Every row gives one point. The window is the flat piece filled in between its corners: a triangle in 3 columns, a solid with four corners in 4, and so on. A path goes straight from each point to the next, and from the last back to the first. List the points from which the path goes on through the window.
(in the rows, 128 means zero)

Window (3 x 3)
[[143 131  67]
 [117 140 123]
 [135 132 177]]
Path:
(1): [ 98 108 144]
(2): [118 101  61]
(3): [155 150 100]
(4): [133 165  84]
(5): [121  94  78]
(6): [136 111 176]
(7): [130 177 153]
(8): [127 158 210]
(9): [137 112 172]
(10): [ 84 120 115]
(11): [168 163 148]
(12): [128 159 130]
Through the window after points: 2, 6, 10

Window (3 x 3)
[[180 146 171]
 [126 152 114]
 [103 112 104]]
Path:
(1): [147 141 179]
(2): [130 143 169]
(3): [177 123 146]
(4): [142 136  96]
(5): [ 86 108 137]
(6): [136 146 192]
(7): [186 123 122]
(8): [204 147 139]
Through the window after points: 4, 8

Window (4 x 4)
[[173 147 135 147]
 [130  90 127 129]
 [114 100 117  97]
 [ 66 139  70 142]]
Path:
(1): [ 76 135 113 133]
(2): [ 85 103 137 105]
(3): [110 105  77 127]
(4): [ 87  87  81 113]
(5): [ 54 158 115 114]
(6): [100 102 122 126]
(7): [110  98  96 108]
(8): [171 142  78 145]
(9): [136 126 169 128]
(10): [ 33 123 100 165]
(11): [ 90 122  55  96]
(12): [169 127  89 150]
(13): [133 130 144 130]
(14): [133 114 139 134]
(15): [146  78  84 120]
(16): [121  98  74 138]
Through the window after points: 8, 12, 14, 16

Window (6 x 6)
[[100 109 136 145 158  63]
 [125 134 122 116 199  89]
 [161 112  99  92  91 141]
 [166 121 129 154 161 106]
 [158 187 140  95  62 176]
 [103  79 129 166 206 129]]
Path:
(1): [117 111  96 171 158 115]
(2): [131 115 157 134 185 119]
(3): [126  89 152 105 169  86]
(4): [125 171  98 138 182 105]
(5): [124 128  80 130 132 106]
(6): [173 137 166 132 141  95]
(7): [122  80 172  77 133 155]
(8): [152 158  98 136 151 119]
(9): [ 93 120  77 148 176 100]
(10): [129 107 188 131 129  58]
(11): [145 141 186 128 177  98]
(12): [121 118  87 148 137 116]
(13): [111 104  97 147 171 110]
(14): [103  99 193 133 172 134]
(15): [149  95 153 137 155 101]
(16): [139 151 100 152 167  98]
Through the window after points: 3, 9, 15

Window (8 x 8)
[[124 145 118 125 119  99  82 145]
 [136  67 158 111 170 116 153 108]
 [107  63  66 177 135 110 125  83]
 [165  83 109  83 130 174  99 138]
 [ 75  79  88 145  84  84 101 189]
 [ 98 186 115  87  95 111 131 192]
 [149 127 172 114 153 186 139 147]
 [ 90  61 101 134  61 147 111  62]]
Path:
(1): [ 85  85  95 135 121 111  98 150]
(2): [118  98 113 138  71  84 127 182]
(3): [121 103 104 122  88 109 123 145]
(4): [ 67 152 117  91 148 105 127 147]
(5): [ 71 107 106 102 119 164 130 155]
(6): [181 130 119 150  81  98  81 104]
(7): [200 111 118 125 130 162 142 128]
(8): [ 90 111 148  79 158 139  91 180]
(9): [109  96 112 102 144 169 105 137]
(10): [154 108 149 112 111 130 144  85]
(11): [176 121 126 167 102 102 116 172]
(12): [ 75 108 124  85 145 149 106 104]
(13): [128  91 140 106 175 141 122 112]
(14): [148 113 160 130 107 154 156 155]
(15): [195  79 116 110  85 122 138 148]
(16): [ 89 122 104 100 124 133 102 136]
Through the window after points: 1, 11, 13

Window (9 x 9)
[[ 80 113 140 153  87 133 118 108 113]
 [180 149 121 168  95  87 202  91 136]
 [173  77 174  97 136  84 139 164 147]
 [118 197 144 128  86 102 106 140 111]
 [107 141 205  85 135 137 101 112 143]
 [159 100 136 152 160  95 172 145 132]
 [139 136 124 115 119 116 182 116 170]
 [128 159 150  91 109 160  94 107 122]
 [108 118 130 214  80 168 158 105 158]]
Path:
(1): [111 163 223 124  91 137 187 140 136]
(2): [134 123  82 141 101 120 100  93 139]
(3): [132 124 129 146 131 101 164  81 177]
(4): [141 146 141 170  47 160 159 158  82]
(5): [137 180 123 126 123 159 184 146 122]
(6): [113 117 162 156  79 102  70  73 143]
(7): [117 127 135 137 112 119 116 112 154]
(8): [151 146 130 155  97 132 180 133 104]
Through the window after points: 3
